Each row is a point. Two turns around zero, p and q, are shown by what they do to some points. Write where each new point lands after one turn and then the other. Backwards means that the second turn is done in reverse. Each puzzle has new turns, and all numbers are rounded.
In the rows, zero is written as 128.

Turn p:
[144 104  93] -> [127  96  96]
[135 128 133] -> [135 125 132]
[124 114 100] -> [114 115 103]
[154 188 168] -> [183 174 155]
[105 116 165] -> [109 131 169]
[106 118 108] -> [101 127 112]
Turn q:
[118 158 133] -> [118 154 144]
[157 155  90] -> [170 162 122]
[134 132 151] -> [124 119 150]
[108 148 163] -> [ 96 133 159]
[ 99  88 126] -> [101 101  96]
[153  87 105] -> [159  98  97]
Where do these land?
q, then p backwards: [159 109 108] -> [168 133 118]
q, then p: [112 157 136] -> [126 159 142]
p, then q: [120 105  88] -> [120 132  82]
q, then p: [121 141 180] -> [107 133 177]

Turn p:
[130  83 144] -> [143 106 168]
[116 175 128] -> [117 165  99]
[108 102 102] -> [ 97 107 146]
[158 152 139] -> [156 135 100]
Turn q:
[113 167 127] -> [ 86 127 124]
[117 135  98] -> [120 139  98]
[ 98 138 123] -> [110 110 108]
[128  98 126] -> [157 121 123]
[184 102 167] -> [167 142 188]
Where do these land?
q, then p: [155  98 116] -> [154 123  95]
p, then q: [125 139 159] -> [109 146 148]
p, then q: [126  94 132] -> [146 109 150]
p, then q: [106 181 105] -> [ 88 133  81]

Turn p:
[123 108  93 143] -> [150 131  91 128]
[ 87 188 140 148] -> [ 92 191 141 109]
[164 125 152 121] -> [134 108 159 151]
[122 123  96 111] -> [148 122 113 101]
[144  95 158 117] -> [116  87 135 150]
Turn q:
[115 132 132 161] -> [ 98 125 132 147]
[141 111 147 148] -> [133 130 139 161]
[154 156 108  89] -> [155 140  89  96]
[105 119 174 153] -> [105 150 169 154]
[125 122  79  89] -> [149  94 111  82]
Where do these land?
q, then p backwards: [172 101 147 154] -> [171 110 131 167]
q, then p: [128 150 119 151] -> [127 144 103 113]
p, then q: [122 146 132 157] -> [101 141 111 126]
q, then p: [110 126 115  85] -> [132  92 154 108]
q, then p: [164  76 118 153] -> [145 120 104 190]
p, then q: [111 152 124  78] -> [160 151 154  94]
q, then p: [ 89 145 141 119] -> [ 96 127 144 100]

Turn p:
[102  93  93 107 137 102] -> [ 92  91 154 133 125 158]
[ 93 143 138 129 129  92] -> [112 137 168 130 102 114]
[111 147 100 136 201 153] -> [112 163 159 104 190 153]
[156 151 110 122  89 135] -> [111 137  79 138 117 114]
[165  83 119 154 137 124] -> [142  77 116 119 161 116]
[ 91 153 127 106 107 131] -> [112 158 136 151  97 142]
[167 138 180 125 119 137] -> [176 138 101 102 108 109]
[139 115 158 144 106 149] -> [169 123 112 145 124 117]
Turn q:
[120  97 134 152 153 162] -> [ 90 106 144 123 134  94]
[137 172 159 121 175 104] -> [106 158 127  98 165 175]
[172 142 131  88 139 149] -> [129  93  89 104 138 158]
[109 125  79 114  98  96] -> [177 159 112 135 102 105]
[120 106 155 139 111 111] -> [129 127 166 134 107 136]
[101 141 119 110 125 172] -> [ 98 126  89 150 115 117]
[137 112 118 173  95 102] -> [167 127 170 152 135 110]
Where do these land?
q, then p: [130  85 151 148 110 141] -> [164 100 143 142 103 117]
q, then p: [180 144 106 119 124 136] -> [122  98 112 104 164 151]
q, then p backwards: [125  85 114 149 108  85] -> [107 130 186 148 139 108]
q, then p: [108 158  79 147 127 141] -> [ 86 132 143 108 153  93]
q, then p: [103 107 156 119  98 127] -> [150 129 117 167 108 109]
q, then p: [108 140 153 146 132 150] -> [136 142 162 150 136 123]
p, then q: [131 200 106 150 128 141] -> [130 197 107 134 157 142]
p, then q: [132  94 150  92 163  94] -> [115  84 119 119  76 148]
q, then p: [135 138 136  82 164 138] -> [ 99 137 121 144 126 178]
